Each point is reached from the start by the listed moves, each made 0, 1 or 2 times, or once backwards (-1), plus a little noise. Say if it took an odd or an even number of moves. Then give how often each move was made.

Moves:
(1): [1.55 0.99 0.27]
(2): [-0.57  1.25 -0.92]
Start: [-0.10 -0.48 -0.13]
Points:
[-1.13 -2.59  0.56] -> even (-1, -1)
[-2.26 -0.08 -1.42] -> even (-1, 1)
[ 1.93  3.80 -1.46] -> even (2, 2)

Moves:
(1): [ 1.20  1.21  0.53 -0.33]
(2): [-0.27  1.08 -0.87  0.26]
(3): [-0.08  0.12  0.60  0.51]
(4): [ 0.60 -0.77 -0.77  0.86]
Start: [-0.57  0.50 -1.06  0.30]
Points:
[-2.07 -1.11 -0.55 -1.05] -> even (-1, -1, -1, -1)
[ 3.20  0.35 -0.04  1.58] -> even (2, -1, 1, 2)
[ 1.12  5.34 -0.45  1.14] -> even (2, 2, 2, 0)
[ 0.13  4.09 -1.69  0.98] -> even (1, 2, 1, 0)
[ 1.91  2.73 -0.63 -0.80] -> odd (2, 0, -1, 0)

Moves:
(1): [ 1.29  0.37 -0.48 -0.49  0.02  0.33]
(2): [-0.33  1.54  1.02  0.03  0.02 -1.10]
(3): [ 0.17 -0.83  1.50  0.25  0.49 -1.05]
(4): [ 0.48  0.50 -0.34  1.56  0.15  0.82]
(5): [ 0.01  0.43 -0.50 -0.42  1.25  1.12]
(6): [ 0.17  0.10  0.94 -0.23 -0.57  1.14]
Start: [ 0.24  0.85 -1.05 -0.23  0.50 -0.83]
Points:
[ 2.14  3.34 -5.34  1.89  2.26  2.20] -> even (1, 0, -1, 2, 1, -1)
[-0.06 -0.27 -1.95  3.66 -0.53  0.43] -> odd (-1, -1, 0, 2, -1, 0)
[ 0.13 -0.17  2.62 -1.99 -0.51 -0.47] -> even (0, 0, 1, -1, 0, 2)
[ 0.12 -2.40  0.18 -1.04 -0.37 -2.77] -> even (0, -1, 1, -1, -1, 0)
[-1.57  2.27 -0.03 -0.08  1.71 -1.20] -> odd (-1, 1, 0, 0, 1, 0)
[ 2.90  0.88 -2.63  1.70  3.83  3.39] -> odd (1, -1, 1, 2, 2, 0)

Moves:
(1): [ 0.54  0.21 -0.21  0.55  1.21  0.25 -0.31 -0.93 -0.08 -0.94 -0.21]
(2): [-0.81 -0.71  0.26  0.65  0.04 -0.35 -0.81 -0.18  0.52  0.24  0.23]
(3): [-0.05 -0.96  0.26  0.20  0.33  0.06 -0.11 -0.02 -0.22  0.52 -0.20]
(4): [ 0.10 -0.19  0.38  0.27  0.21 -0.65  0.28  0.59  0.54 -0.12  0.13]
(5): [-0.08 -0.95 -0.79  1.20  1.19  0.72 -0.36  0.36 -0.37 -0.12  1.01]
(6): [-0.50  0.12 -0.76  0.72 -0.22  0.76 -0.24 -0.52  0.62  0.11 -0.14]
(7): [ 0.04  0.52 -0.61 -0.61  0.46  0.35  0.36  1.39  1.10 -1.67 -0.02]
(8): [-0.03  1.26 -1.05  0.70 -0.79  0.11 -0.76  0.73  0.40  0.84 -1.00]
(9): [ 0.07 -0.36 -0.92 -0.59  0.25 -0.54 -0.20 -0.34  0.97  0.55  0.86]
Start: [-1.48 -0.29 -0.11  0.32  0.55 -0.03  0.08  1.16 -0.69  0.04  0.16]
Points:
[-1.48 -0.70 -0.76  1.12  1.05 -0.04 -0.33  3.84  0.95  0.14 -1.27] -> odd (0, 0, 2, 1, 0, 0, 1, 1, 0)
[-2.37 -2.46 -4.71  2.81  4.24  2.50 -0.45  3.87  3.29 -2.37  2.72] -> odd (0, 0, 1, 1, 2, 2, 2, 0, 1)
[-1.89  3.95 -4.19  2.04 -1.59  3.17 -0.50  4.71 -0.23 -0.15 -1.83] -> even (-1, -1, -1, -1, 1, 1, 1, 2, -1)
[-2.29 -1.22  3.60 -0.42 -1.37 -2.12  0.48  2.94 -0.95  1.06 -1.19] -> odd (-1, 1, 1, 1, -1, -1, 0, 0, -1)
[-2.91  0.73 -2.47  6.36  3.29  1.66 -2.47  2.02  2.83 -3.42 -0.47] -> odd (2, 2, -1, 2, 1, 2, 1, 1, -1)

Moves:
(1): [ 0.17  0.32 -0.32  0.70  0.11  0.13  0.64  0.23  0.46  0.15  0.04]
(2): [ 0.55 -0.04 -0.77  0.26  0.31 -0.16 -0.43 -0.64 -0.34 -0.15  0.80]
(3): [ 1.27  0.41  0.40  0.39  0.67 -0.77  0.64  1.07  0.22  0.07 -0.11]
(4): [ 0.57 -0.39  0.46  0.44  0.05  0.47 -0.12  0.00 -0.54  0.23  0.04]
(5): [-0.20  0.32  0.07  1.23  0.23 -1.28  0.25 -0.21 -0.14 -0.29 -0.40]
(6): [-0.43  0.50  0.37  0.03  0.37  0.24 -0.89  1.30 -1.41  0.27  0.38]
(7): [-0.22  0.22 -0.17 -0.13 -0.04 -0.23  0.61 -0.67 -0.42  0.35  0.27]
(8): [ 0.44  0.02  0.32 -0.03 -1.94 -0.27 -0.12  0.54 -0.60  0.00  0.27]
(9): [-0.35 -0.57  0.06 -0.37 -0.11 -0.34  0.52  0.66 -0.48  0.42  1.26]
(10): [-0.37 -0.89 -0.79  0.30  0.04 -0.33 -0.04  0.70 -1.05  1.77 -0.30]
(11): [ 0.06 -0.52 -0.99 -0.09 -0.24  0.30 -0.03 -0.13 -0.12 -0.47  0.00]
Start: [-0.41  0.88 -0.35  0.76 -0.43 -0.70  0.04  1.23  0.21  0.14  0.73]
Points:
[-1.52 -0.52 -1.31  0.91 -0.90  0.95 -1.72 -0.19 -4.50  2.23  0.22] -> even (-1, 0, -1, 2, 0, 1, 2, 0, -1, 1, 1)
[-1.50  1.76  0.44  3.85 -3.89 -0.35 -1.32  4.77 -4.04  2.33 -0.51] -> even (2, -1, -1, 1, 1, 2, 0, 2, -1, 1, 0)
[ 0.86 -1.99  0.51  1.06 -0.38 -0.63  0.06  4.62 -1.97  2.03  0.56] -> odd (-1, -1, 1, 2, 0, 0, -1, 0, 1, 1, 1)
[ 4.23 -1.15 -3.32  3.69  1.15 -2.06  1.06  0.71 -1.87  3.18  0.22] -> even (0, 2, 2, 2, 0, -1, 1, 0, -1, 2, 1)
[ 1.14  0.72 -2.60  2.44  1.30 -3.04  3.45  5.00 -3.13  3.53  4.55] -> even (2, 1, 2, 0, 0, 1, 2, 0, 2, 1, 1)
[ 0.25  1.05  0.19  0.43 -1.11 -0.13 -0.74  4.31 -5.10  2.73  6.63] -> even (1, 2, 0, 1, -1, 2, 1, 1, 2, 0, -1)
